Every row gives one point. To make a cloud, some directions were put in groups of two or more. Within a group, all points are equally far from the middle, so they leave a hole (a ring in 2 directions, a hollow ball in 3). The other directions are filled evenly. Then the cloud was stretched, turned, moved and blurred a little. How many holes are there, and how many directions does each take, smallest first?

Cloud (13 x 2):
[[ 55   6]
 [-48  -9]
 [  0  49]
 [  3  49]
 [ 55  -3]
 [ -1 -60]
 [ 15 -58]
 [-41 -39]
 [-14 -59]
 [ 26 -52]
 [ 52 -19]
 [ -5  48]
 [ 35 -45]]
Holes: 1 (2)

Cloud:
[[ 14  39  71]
 [-21 -57  -8]
 [-66   8  -2]
 [-48 -16  53]
 [-55 -31  28]
 [-64  -8 -12]
 [ 49  52  18]
 [ 21  59  -7]
 [-25 -49  35]
 [-51  32 -10]
 [-47 -20 -34]
 [ 14 -59  -6]
 [-10 -57  24]
 [-23  -3 -51]
 [-44 -21 -36]
 [ 12  59  50]
 [-26  29  70]
 [-33 -54   5]
 [ 23 -34  56]
 [ 35  56  -1]
 [ 70 -15  17]
 [-43 -33 -31]]
Holes: 1 (3)

Cloud (20 x 3):
[[ -5 -50 -61]
 [ -8 -54   9]
 [-11  65  42]
 [-56 -25  45]
 [-35 -26  52]
 [ 32  40 -40]
 [ 43  30  10]
 [  1  31  61]
 [-22 -42  29]
 [-15  -9  66]
 [-15   7  74]
 [-47 -12 -40]
 [ 55 -28  24]
 [-56   9 -39]
 [ 22   4  50]
 [ 22  46  17]
 [ -1 -64 -25]
 [-34  79   5]
 [-17 -13 -67]
 [-21 -29  50]]
Holes: 1 (2)

Cloud (32 x 4):
[[-45 -46 -41  13]
 [ 71  24  -3 -35]
 [ 45 -11 -26  43]
 [ 11 -20 -36 -39]
 [ 13  11   7 -38]
 [-15  69 -18  10]
 [ 21  52  25  19]
 [ 14  58  57   5]
 [ 16  60 -60 -12]
 [-26 -22  45  61]
 [ 12 -20  -2 -95]
 [-24  13  65  44]
 [ -4 -38 -80  25]
 [  3 -12   3 -39]
 [-34  53 -11 -13]
 [ 43   2   1  46]
 [  5 -10 -33 -53]
 [ 14 -40  -5 -33]
 [ 15 -23  10 -15]
 [  4   5 -18  72]
 [ -7   0 -51  63]
 [-41 -33  17   9]
 [  1 -24  46 -21]
 [-13  -6 -30 -47]
 [ 10  48 -38  27]
 [ 33  11 -37 -34]
 [  8  -5 -48  35]
 [  1  23  -9 -52]
 [ 38  22  44   1]
 [ 44   6  -8 -13]
 [ 58  35 -58 -42]
 [ 26  -9  26  22]]
Holes: 0

Cloud (52 x 6):
[[  2 -67  41   5  -9 -42]
 [-66  -1  13  -2  -7  -6]
 [-27 -38   1  11 -62  14]
 [ 18  28 -32  21  37 -13]
 [-14 -51  59 -55   1 -38]
 [-13 -37  47  -7  -5  17]
 [ 10  47  23  -3   9  -6]
 [ 18 -25  43  48 -15 -33]
 [ -7 -34   0  29  50 -38]
 [-11  16 -21  28 -70 -38]
 [-22 -41  15 -15  71   4]
 [  8  11 -28  38  -2 -58]
 [-17 -20 -24  13  59 -39]
 [ -1 -60  20 -51 -19 -17]
 [-41 -47 -37 -17   1 -80]
 [-24  41   1  13  26  15]
 [  9 -95  40 -19   3 -31]
 [-40  34 -27 -35  31 -30]
 [-38  35  -3   6  55 -22]
 [-30 -15 -36   5 -15 -49]
 [-52 -18 -22  33 -55 -27]
 [  6  72  12   3   2  49]
 [ -5  14  29 -38 -24  10]
 [-13  27 -49   3 -17 -33]
 [-24  62  29  -2  26 -23]
 [-27 -30 -48 -19 -22  15]
 [ 33  27 -23  21 -50 -23]
 [-57 -43  59 -17  11  17]
 [-26  45 -14  12 -57   9]
 [-39  27 -28 -21  13  21]
 [-12  60  -5 -12  41  38]
 [ 46  48 -19   6  28 -21]
 [-61  15  18  15 -11  -6]
 [ 24  19  49  15 -30  60]
 [ -1  30  73  15  25  51]
 [-51 -28  -1  31 -61 -74]
 [ 29  32  17 -52  36  27]
 [ 10  61  -5 -16  79  22]
 [ 24  22  15  -5  51  62]
 [ -1  20  19 -39  82  11]
 [-11  25  19  11 -27  47]
 [-40 -24  -2  16 -38 -76]
 [-25  54   6  45  12   4]
 [ 21 -28 -29  38  29   7]
 [-48  14  27  -8   4  20]
 [  5  24  82  -6  30   0]
 [-12 -16 -43   3  20 -35]
 [-36 -35  13  74 -16 -23]
 [ 24 -43  -5  -3  20 -32]
 [-38  -6 -14 -34   1 -66]
 [-23   0 -21  14  66 -57]
 [  5  -9  -3  -4   8 -63]]
Holes: 0
